Each row is a point. Each copy is the shape, with its points in the same order, stretched, turned, moved and blurred by noise. Some copies are also mirrored. Which?
In the rows, 128 means zero.

Shape, 5 rows:
[[134  75]
 [161 131]
 [ 87 124]
 [104 122]
 [119 146]]
Copy 1, 5 rows:
[[ 96 189]
 [158 143]
 [102 104]
 [113 114]
 [142  99]]
Copy 1 is: mirrored
Copy 2 (5 x 2):
[[104  78]
 [111 149]
 [165  97]
 [154 104]
 [152 140]]
Copy 2 is: mirrored
Copy 3 (5 x 2):
[[ 83 157]
 [121 105]
 [152 177]
 [142 162]
 [154 136]]
Copy 3 is: only turned
Copy 4, 5 rows:
[[ 63 124]
 [146  80]
 [109 180]
 [124 160]
 [162 138]]
Copy 4 is: only turned

Shape:
[[115  81 125]
 [137  88 148]
 [ 88 153 104]
 [137 108 129]
 [141 161 170]
 [119 146 112]]
Copy 1:
[[104  87 200]
 [146  93 194]
 [ 44 138 133]
 [137 101 170]
 [170 163 144]
 [ 94 124 130]]
Copy 1 is: only turned
Copy 2 (6 x 3):
[[154 183 150]
 [133 170 173]
 [132 133  58]
 [139 143 147]
 [ 70 119 125]
 [133 119  92]]
Copy 2 is: mirrored
Copy 3 (6 x 3):
[[158  91 122]
 [143 106 100]
 [139 137 161]
 [128 112 115]
 [110 166 102]
 [120 134 141]]
Copy 3 is: only turned
Copy 4, 6 rows:
[[164 160 157]
 [162 130 171]
 [133 164  76]
 [139 134 148]
 [140  87 121]
 [121 141 104]]
Copy 4 is: only turned

Shape:
[[129 140 207 114]
 [105 181 120 115]
 [115 158 147 132]
 [115 134 129 108]
 [136 169 118 100]
 [148 122 131 145]
 [149 112 114 159]
 [150 131 118 132]
 [135  93  93 148]]
Copy 1, 9 rows:
[[178 227  75 157]
 [184 128  96  87]
 [165 164 103 111]
 [141 138  93 132]
 [185 121 111 119]
 [129 155 150 150]
 [108 140 170 149]
 [138 137 147 146]
 [ 77 117 157 152]]
Copy 1 is: mirrored
Copy 2, 9 rows:
[[ 39 160  67 153]
 [147 150  77 125]
 [114 138  78 153]
 [116 138 113 115]
 [134 175  95 122]
 [111 149 135 169]
 [127 132 155 173]
 [128 153 142 155]
 [149 113 172 157]]
Copy 2 is: only turned
